Rows are points. To make a cloud, some directions were put in groups of two or more. Within a group, all points are equally far from the middle, so they leave a hole (a ring in 2 directions, a hollow ball in 3). The other directions are filled evenly. Then the cloud was stretched, turned, moved and blurred a little. Count the holes, and give their numbers of directions, smallest first.
In the rows, zero is written as 128.

Cloud (15 x 2):
[[151 164]
 [154  78]
 [ 73  82]
 [175 110]
 [160  84]
 [ 57 123]
 [ 81  75]
 [135  68]
 [ 72 155]
 [ 60 100]
 [171  98]
 [146 168]
 [159 161]
 [ 85 164]
 [ 75  80]]
Holes: 1 (2)

Cloud (22 x 3):
[[ 96  75 114]
 [ 88 153 175]
 [178  91 125]
 [ 88 201 114]
 [ 96  76 108]
 [146 204  82]
 [ 93 202  95]
 [ 55 145 116]
 [133  71 135]
 [168 201 123]
 [138 211 133]
 [170 101 159]
 [106  71 109]
 [149 179 175]
 [ 79 109  67]
 [197 143  96]
 [ 87 168 168]
 [118 196 162]
 [173 114  64]
 [177  91 133]
 [ 73 156 160]
 [150 148 186]]
Holes: 1 (3)

Cloud (31 x 4):
[[133 134 171  61]
 [151 153 192 147]
 [111 119  40 147]
 [156 129 107 211]
 [162  54  94 114]
 [116  89  64  95]
 [ 80  85 118 188]
 [158 154 156  60]
 [ 91 166 181 154]
 [113 112  77 206]
 [172 173  65 152]
 [ 87 145 106  67]
 [162  99 119 204]
 [215 118 133 105]
 [194 148 147  79]
 [136  64  84  97]
 [135 211 126 159]
 [140 154 193 146]
 [ 73 154 173 154]
 [105 113 140  57]
 [128 170 185 159]
 [ 93 126 193 130]
 [201 147 139  82]
 [113 167 128  58]
 [120  63 101  90]
 [120 171 184 158]
 [141 200 135 175]
 [161 196  92 160]
 [207 147 111  91]
 [127 209 116  99]
 [192 133 175 109]]
Holes: 2 (2, 2)

Cloud (52 x 6):
[[189 182 108  97 133 166]
 [166  50 188 112 160 127]
 [ 95  78 176 117 187 143]
 [107 113 141 200 142 214]
 [135 113 205 103  98  51]
 [124  41 128 106  94 180]
 [ 70 108 107 199 134  89]
 [120 202  87 140 132 152]
 [182 166 135 193 126 138]
 [184  98 124  99  46 109]
 [147 157  93  73 100 113]
 [117  57 111 175  91 162]
 [102 139  94 153  46 128]
 [179  80  95 118 196  94]
 [177  36  82 107 112 106]
 [112  45 142 101 106 170]
 [105 174  95 101 152 199]
 [162 140 184 149  59 147]
 [192  59 116  81 120  75]
 [110 173  58 120 114 167]
 [129 171 124 182 132  49]
 [183 138  72 157 124  70]
 [175  96 151  83  62  94]
 [ 79 106  89 168  72 117]
 [ 72 146 161 165 169 134]
 [ 83 110 126 153 217 100]
 [102 106 114  68 104 199]
 [ 94 108 135  62  85  95]
 [163 118 131 165  56  78]
 [140  55  63 134  92 177]
 [134 181 148 177 134  87]
 [178  56  66 151  94 153]
 [104  48  80  87 136 101]
 [ 94 115  58 146 174 117]
 [130  86  45 132 104 198]
 [149  46 195 152 175  77]
 [ 97 177 175 144 159  89]
 [ 98  96  52 162  97 146]
 [177 106 189 148  80 124]
 [112 140 155 154  53 104]
 [181  67  64 154  91 189]
 [136 199  83 117 125 155]
 [ 87 128 152 100 180 165]
 [160  66  73 185 102 168]
 [106  49 170 128 118 162]
 [167  61 185 169 129 119]
 [164  33 125 152  88 135]
 [192  70 101 112  69  83]
 [160 127 165  75  54 140]
 [ 93  72 154 187 137 136]
 [ 92 118  88  82 148 130]
 [151 133 117  77  43 132]]
Holes: 2 (2, 3)

Cloud (84 x 8):
[[ 96 103 149 189 134  86 152 131]
 [154 167 146 120  94 106 158  99]
 [128 165  89 153 142 117 210 119]
 [125 192  89  99 104  95 142 124]
 [ 98 101 168 107 195 106 127 112]
 [123 170 102 115 132 107 195 121]
 [133 156 144 198 172 130 178 121]
 [187 151  74 162 160 114 121  95]
 [ 84 165 207 147 179 116 125  59]
 [ 52 111 130 126 144 129 134 168]
 [141 142 157 126 211 170 142 133]
 [ 47 139 166 135 117 115 180  90]
 [123 180 138 122 180 159 111  83]
 [125 110 186 127 109 102 136  94]
 [ 91 140 187 132 115 151  66 122]
 [116 133  98 202  99 131  89  96]
 [ 99 144 160 190 119 160 153 153]
 [ 84 192  83 157 148 126 129  88]
 [160 192 124 142  87  90 126 118]
 [133 172  66 142 127 106 156 163]
 [119 170 127 183 166 138 158 152]
 [ 93 122 153 138  83 158 139  57]
 [137 130 140 156 121  96 137 177]
 [153 152 143 155  72 188 141  90]
 [151 159  68 164 146 161 131  80]
 [123 217 175 139 164 131  80  91]
 [ 94 146 139 129  59 189 135  95]
 [162 193 103 168  67  96 162 108]
 [ 73 169 114 154 179 126 107 105]
 [119 155 183 192 161 137  94 104]
 [ 49 148 118 123 136 109 120 132]
 [110 178 137 162 106 129 100  42]
 [158 157 135 128  61 139 142 156]
 [ 89 161 187 133 105 175 114 131]
 [145 164 112 129 180 162 125 117]
 [ 96 146  77 207  97 135 126 116]
 [ 94 113 175 187 166  91 115 133]
 [173 151 122  96 101 135 132  71]
 [109  66 131 166 139 177 114 115]
 [ 90 133 195 126 151  90 115  74]
 [ 98 120 128 128 134 193 153  82]
 [193 157 134 171 119 166 101  85]
 [101 193 149 151 103 151  52 129]
 [107 148  85 114 121  81 155 115]
 [138 167 196 161 144 156 124  91]
 [157 104  82 129 126 134 141 134]
 [ 71 138 192 131 190 114 129  65]
 [133 118 124 148 153 101 181 160]
 [ 56 136 141 106 125 115 124 129]
 [140 148  92 170 149 135 209  87]
 [121 138 128 149 164 195 121 159]
 [ 91 149 165 119 121  87 101  97]
 [108 133 141 107 172  92 172 142]
 [122 103 122  97 112 144  82  59]
 [178 135  73 133 139 180 130  90]
 [ 88 115 135 154 170 163 151  87]
 [168 190 124 130 129 105 154  38]
 [ 65 114 151 108 141 140 122 112]
 [167 143 168 126  91 150 168 112]
 [143 198 122 156 137 123 126   7]
 [ 78 168 167 152 140 114 147  52]
 [112 138 117 160  73  95 106 167]
 [ 62 103 141 158 169 106 168 117]
 [ 92 126 112 201 129 127 127 115]
 [128  85  96 172  99 105 164 123]
 [ 63 101 146 113 155 166 107 156]
 [111 222 135 169 114 109 127  65]
 [ 66 106 106 115  98 154 137 115]
 [122 104 162 171 105 158  84  94]
 [151 100 103 128 162 107 145  84]
 [152 110 103 175 146  85 101 101]
 [115 193 151 125 135 161  74  86]
 [158 156 167 105 141 103 144  78]
 [ 77 113 121 122  99 122 152  70]
 [100 119 157 201 130 141 141 114]
 [158 194 168 163 155  83 127 145]
 [148 145 144 161 143  77  65 134]
 [139 135  90 119 135 118 175 123]
 [118  81  71 147  98 124 152 115]
 [158  96 161 138 108 130  78 120]
 [142 148 132 177 139 151 178 153]
 [140 109  92 170  66 118  84 110]
 [129 157 125  81 119 122 133 133]
 [103 111 107 192 156 115 113  87]]
Holes: 2 (2, 2)

Cloud (106 x 9):
[[204 138  51 147  72 104 156 121 132]
 [ 89 177 105 128  94  86 169 132 103]
 [123 140 132  79 152 130  46 130  55]
 [120 155  64  79  99 164 203 130 113]
 [146 151 122  94 154 109 184 132  45]
 [193 107 120 170  82 117 123  83 166]
 [138 137  77  82  58  83 173  75  56]
 [144 129  57  97 132  80 192 115 137]
 [158  95 170 105 174  63 159 206  90]
 [ 68 115 144 117  98  74 191 148 148]
 [111  93  88 136 128 118 133 200  78]
 [116 249  77 107 165 164 113 176 135]
 [142 156  46 172 150 114 203  91  99]
 [246 156 134 213 102 144 168 163 197]
 [200 110  82 177 149 112 191 153 151]
 [102 155  76 118 192 105 181 120 146]
 [162 179  76 222 150 111 158  78 133]
 [180 150 154 176 162  38 106 138  33]
 [103 186 119 149  95  62 147 110 123]
 [149 165  92 143  23 168  94 123 149]
 [131 128 112 121 197 105 103 152 222]
 [200  98 118 164  72 163 134 139 159]
 [122 168 144 121 141 127  67 153  80]
 [208 198  95 181 158 125 115 172 201]
 [168 145 110 234 140  78 148 106 208]
 [164  80 167 187  56 181 126 132 146]
 [177 106 148 154  98  57 117 149 157]
 [140 119 152  62 157 147 159  56 187]
 [182 181 115  62 172 136  96 101 128]
 [140 130 172 124 152  71 161 132 136]
 [175  75 130  74 137  81 173  60 185]
 [101 166  69 156  70 131  98  91 162]
 [163 181 207 153 166  98  53 161  89]
 [162 112  94 135  75  70 160 130  96]
 [133 141 114 133 110 112 118 137  76]
 [ 93 195 114  72 132 148 124 112 124]
 [160 113 176 194 105 170  91 127  75]
 [216 194 124 190 106 149 154 151 103]
 [232 177 198 127  96  88 190 143 112]
 [161  75 179 142 113 120 151 143 141]
 [ 77 190 117 103 142  98 118 148 191]
 [133 122  88  73 152  66 183  99 112]
 [ 79 182 150  78 146 118 117 169 129]
 [146 150 130 175  76 169  53 135 120]
 [175 187 130 164 133  89 196 116 112]
 [ 96 205 139 133  97  77 123 107 153]
 [ 96 109 164 134 172  54  54 189 133]
 [144 120  93 179 201  86 166 110 194]
 [106 227 120 159 128 133 117 157  82]
 [ 47 131  79 118 104  53 105 115 125]
 [174  99 119 158 150  74 163 120 148]
 [181 183 191 156 140 133 146 140  80]
 [110 172 121 159 149 179  88 115  51]
 [144 113 114 201 131  80 159  93  16]
 [159  95 199 213 181  87  76 143 131]
 [151 122  51 172 114 125  98 117 137]
 [111  86 193  84 123  83  99 176 169]
 [ 62 100 144 164 151 122 166 148  54]
 [156 138  95  87 166 114  80  58 137]
 [133  89 127 128 161  88 106 128  80]
 [113 151 167 143 149 140  60 140  87]
 [195 143 151 129 111  96 189  75 106]
 [159 158  94 112 182  96 123 102 146]
 [191  46 109  89  97 124 150 163 108]
 [119 184 139 204 110 131  71 101  21]
 [190 157 178 164  67 155 159 149  80]
 [152 100 158 126 170 157 126 147 166]
 [218  88 123 115 139 106 173  60 148]
 [ 91 118  98 183 123 144  96 137 164]
 [ 94 149  96  86 166 101 129  87 143]
 [ 87 164 164 153 102 117 154  88 103]
 [181 187 160 190 104 136  86 138 102]
 [177 123 124  62 140  79 102 136  83]
 [127 117  96  84  46  77 113  67  88]
 [180 136 127 170 164 112 128 162  25]
 [145  40 128 109 209  95 143 108 153]
 [144 122  60 128 111  91 197 102 114]
 [144 174 112  46 161  95 109 153 203]
 [213 129  76 178 123 113 120 142 199]
 [149 206  92 114 122  79 142 131  97]
 [174 116 160 108  57  86 126  99 182]
 [136 127 124 151  94 189  93 139 204]
 [136 144  98 140 166  43  95  97  68]
 [116  88 175  90 124  91 151 126  70]
 [167 123 141 220 188  72 118 137 173]
 [101 117  92 104 111 152 146 149 136]
 [ 88 103 114  57  77 130 175 132 174]
 [130 127  78 102 177 121  75 136 146]
 [ 44 144 209 165 117  68  82 166  96]
 [133 106 167 124  78 112 138 128 183]
 [185  81 135  93 151  94 151 141  33]
 [119 186 135 153 154 198 115 149 118]
 [167 156 122 147 180 156  80 145  55]
 [122 144 148 127  79 104 171  79  57]
 [162 168 161 158 164 184 166 146  76]
 [125  65 112  91  72  69 151  57  65]
 [ 95  84 168 166  93 150 153 152 128]
 [167  95  61 135 137 150 104 128 208]
 [129 104 133 216  94 141 140 131  71]
 [ 48  88 215  85 111 113 124 146  92]
 [162  65 161 165 156  32 162  78  39]
 [146 108 124 155  94 114  83 149  70]
 [123 208 138  72 123 178  97 174  87]
 [121 142 142  90 110  94 141 159 142]
 [161 150 169 165 167 127  89 234 168]
 [246 119 144 171 107 139  74 158 113]]
Holes: 0
